Each row of a before or after table is a point. The points were changed in one or more steps. Then noise was added and the rows were shuffled. The steps act on columns, c1 being the first. What was done? A step turns or swaps two columns, mirrors them in a line or flattens them onto one, adds a multiple of one to another, or multiplies or shifts one. Angles are multiples of 10 degrees, from the lower column toward the higher: turns from -170 to 170, lines from 10 to 170 but not 90. Use the fewest steps. Two steps may share a column if one is a turn and the other turns, adds or multiplies; they go together, in the order done. Otherwise the lowest column goes first.

Before (14 x 2):
[[  4  33]
 [-24  22]
 [ 34  -7]
 [ 21  51]
 [ -3 -30]
 [-20   9]
 [-44  -3]
 [-14  10]
 [ -5 -37]
 [ 31   8]
 [  0  29]
 [-29  24]
 [ 26  70]
 [ 38 -12]]
After:
[[ -3 -67]
 [-46 -34]
 [ 20  21]
 [ 27  41]
 [ -4 -60]
 [-22 -21]
 [-24  -9]
 [  0   0]
 [ 39 -43]
 [ 34 -36]
 [-28  -4]
 [  4   4]
 [ 31 -21]
 [-15 -20]]
Steps: shift c2 by -30

Before (14 x 3):
[[ 30  21   5]
 [-14 -16 -42]
 [  7  17  -1]
 [ 19  14  -7]
 [ -4 -15  21]
 [ 66 -25 -33]
 [ 26 -10  31]
 [ 37  30 -38]
 [ 13 -55   5]
 [  3   4 -26]
 [-15   2 -12]
 [ 45   1  39]
 [ 51  31 -43]
 [-12 -51  -1]]
After:
[[  2 -13 -11]
 [  4   2 -29]
 [  1  47  44]
 [ 27  34 -38]
 [-17  -2  19]
 [-53  -9   3]
 [-26  65 -31]
 [ 31  53 -41]
 [ 22  28   5]
 [-58  11   2]
 [-11  25  34]
 [ 16   6  -2]
 [ 12  18  -7]
 [-15  -9 -44]]
Steps: swap c1 and c2

Before (12 x 4):
[[ 28   8 -19 -52]
 [ 11  -2  17 -39]
 [-20  -3  12 -15]
 [-28 -28  11  -5]
 [ -9   4 -41   7]
 [-26  23   7  34]
 [ 21 -18  45 -16]
 [  6 -28  58 -23]
 [-43  22  -7   2]
 [ 10  51 -44 -33]
 [-39 -38  49   9]
 [ 17  26 -39 -29]]
After (12 x 4):
[[  5  -8 -41   9]
 [-27   6  58 -25]
 [  0  12  14 -36]
 [ 22 -44  -8   0]
 [ 17 -27   7  33]
 [ 10  22 -20 -54]
 [-15  24  45 -13]
 [-23 -32  12  -3]
 [ 45  11 -46 -33]
 [  0 -15  14 -18]
 [-40 -39  45  11]
 [ 26  16 -36 -28]]
Steps: swap c1 and c2

Before:
[[ 30   0 -24  14   1   7 -13  -7]
 [  0   6   7   3   1 -20  37  12]
 [  3  -4   5  -5  16  10  26  11]
 [  3  -9 -18  -8  -1   8 -16  23]
 [ 14  13  -2 -21   0  -8  38  -8]
 [ 21 -22  -3 -14   6 -10  -1 -48]
 [ 23   1  43 -26  31 -17 -22 -43]
 [ -9  22   4   0   9  -6  25 -12]]
After (8 x 8):
[[ -11   -7   33    1   -4   13   49   -6]
 [  -5  -26   24    0   21  -10   22    0]
 [   7  -16   37    3    6   18   32   10]
 [  -6  -29  -25   -2   12   -8   18   19]
 [  12    2   23  -12    0    5   21  -16]
 [ -17  -18    3   10    4   24 -121  -52]
 [ -31  -19  -22   59   -4    3   35   -7]
 [ -17  -40   -4   17  -18   19    4  -44]]
Steps: add 1.5 times c1 to c4; turn c1 and c6 by 160 degrees; shift c2 by -20; turn c3 and c7 by -60 degrees; multiply c7 by 2.5; turn c5 and c8 by -30 degrees

Before (14 x 9):
[[ 17  30 -10  22 -10  10 -54 -23 -63]
 [-30  15  -6 -34  -3  21  23  27  32]
 [ 21  -3  21 -20 -76 -35 -26  35  38]
 [-62  -5 -16  34 -19   2 -15  46  46]
 [-31   8 -50 -28  -5 -33 -21  32  37]
 [-32   5 -28   5 -34   0   8  23  22]
 [  0 -37   2 -20   9 -25  31 -12 -38]
 [-22 -42  12  11  -2  25   3  59 -14]
 [ -3   3 -52  13 -13 -22 -23  46   4]
 [ 12 -34  -8  31  14   7  37  26   5]
 [-12 -14  16   2   5  32 -17  44  31]
 [ -3 -21 -19  12  36 -35  26 -12 -13]
 [ 24  16  -1 -55  17  11 -16 -30 -24]
 [  9  34  -7  22  10 -43   1  13 -34]]
After, 14 rows:
[[  9   2 -54  13   5  18 -21  49   3]
 [ -8  34 -23  22  -6  39   2  12 -34]
 [-27  22  -8 -58  -3 -11 -15 -29 -38]
 [-16 -35   8  30  -7  -9  38  27   8]
 [-13 -34  26 -18 -10  24  23 -13 -51]
 [ 17  -4  29 -20  77  37 -24  35  49]
 [ 20 -39  29  14  -9 -24   7  62 -16]
 [ 34  12 -50 -27 -12  30 -21  30  51]
 [-22 -18 -10  13 -38  36  29  -4 -17]
 [ 60  -3 -18  34  -9   0 -19  43  54]
 [ 27  10 -14 -35 -16 -20  20  23  43]
 [ 40   5 -27   6  14   3   8  21  30]
 [ -4  28 -25  23  13  -7 -56 -20 -88]
 [  9 -20  24   1 -14 -35 -18  44  40]]
Steps: turn c1 and c5 by 150 degrees; add -0.5 times c2 to c3; multiply c6 by -1; multiply c9 by 1.3

Before:
[[-19 -12  47 -25 -11   1 -17  -1  22 -42 -16]
 [-34  11 -19 -30 -11   7  22  20 -30  -4 -20]
 [-30 -21  -8  -5  -7  17  25   3 -33 -22 -14]
 [-17   9 -10 -16  25 -18  -3  15  -2 -40  55]
 [-35   5  -3  -5  26  -1  13 -34  14  -8 -25]
 [-11  -5 -11 -33   5   8   4 -57  20 -29  49]
 [-56  -4  58 -25  -4   3   9  18  13  -7  17]
 [ -9 -28 -20  -3 -93 -24  15 -16  23 -57  17]
 [-14  -6   0 -23  27 -32  26   2 -33  -8 -18]
 [-35 -30  -7 -31  17 -15   5  20  12 -15 -27]
 [ -6 -12   1  -9  24  -1 -66 -23  -8 -13  40]]
After, 11 rows:
[[  25    0   -5   16   25  -71    9   -1   14   -7  -42]
 [  12   23   47    0  -12  -40  -19   15   24  -42   -8]
 [  17    1  -22   54   -6  -73   23   27  -30   -7    8]
 [   1   16  -12   31    1  -35    4  -67   13  -30  -23]
 [  34   15   60   31   -9 -112    8   -1   11   -5   31]
 [   4   13    2  -62   28   -7  -66  -42   -8  -14   -3]
 [  27   27  -23    5  -93   20   16  -27   19  -56   -9]
 [  23   -1  -17   18   24   -2   -4  -40   -1  -41   40]
 [   4   23   -1   21   -7  -82   22   20  -34  -18   -2]
 [  31   14   -4   44   20   29   29   16  -30   -8   -8]
 [  39   40   -3   22   21  -43    3   34   14  -18   -4]]
Steps: turn c1 and c6 by 130 degrees; multiply c6 by 2.5; turn c2 and c4 by 160 degrees; add 1 times c7 to c4; turn c8 and c11 by 60 degrees

Before, 12 rows:
[[-18  -6  62 -12 -24  21  -2 -11 -12   5  26 -14]
 [-21 -80  -1   2  -1 -10 -49  19 -19   8  41 -53]
 [  3 -37  16 -20  58  12   6 -20 -34 -10 -12 -14]
 [  0 -34 -28  -2  -1 -11 -29  18 -39  51  44 -65]
 [ -6   8  33  42 -21  22   0 -19 -15 -33 -20  -2]
 [-25  17  50  32  18 -15   3 -42  21 -12  -5 -14]
 [-12 -30 -16  -6  -6 -25 -14 -62 -18  -9  16  -2]
 [ 11 -35 -19 -33  14   1 -44  17   9  14  11 -19]
 [-73  27  35  16 -10  18  29   2   1 -23   1   0]
 [ 13 -78 -27 -17  29  36   2  -6   9  33  24 -42]
 [-28  35  36  23  19  34   5 -23  -1 -44  39  -3]
 [ 17 -52 -15 -33   4  -9   9  26  -3  -3  40 -72]]
After (12 x 12):
[[ 39  31 -19  18  21  27 -19 -21  12  -4  33  53]
 [  6 -20 -20  59 -21  14  -9 -17 -41 -22   1  -2]
 [-21 -49   2   4 -30  -5  11  31 -23 -20  82 -14]
 [ 15 -76  11  -1   4 -45 -21  15 -54  -2  70  -8]
 [ 46  -2 -44 -25  -7  12 -18  -5 -11   6  29   0]
 [-14 -21  28  -8  -7 -28  -8  14 -45   7  75 -60]
 [ 79  27   4 -14  11  40   4   3  10 -12   1  21]
 [-17 -39  11  18 -33 -36 -32  21  -7  -1  19  -9]
 [ 20  13 -26 -22  49  16 -15 -16  -6 -33 -14  18]
 [  1 -21  22  -6  -3 -28  10 -65 -27   3  15   8]
 [-27 -75  15  31 -16  30 -26  -3  -9   2  44 -35]
 [ 53   9 -28  18  31  -7  11 -47  23 -16   3   3]]
Steps: turn c1 and c3 by -150 degrees; turn c2 and c9 by 20 degrees; swap c4 and c5; turn c6 and c7 by -50 degrees; turn c11 and c12 by 40 degrees; turn c10 and c12 by -60 degrees
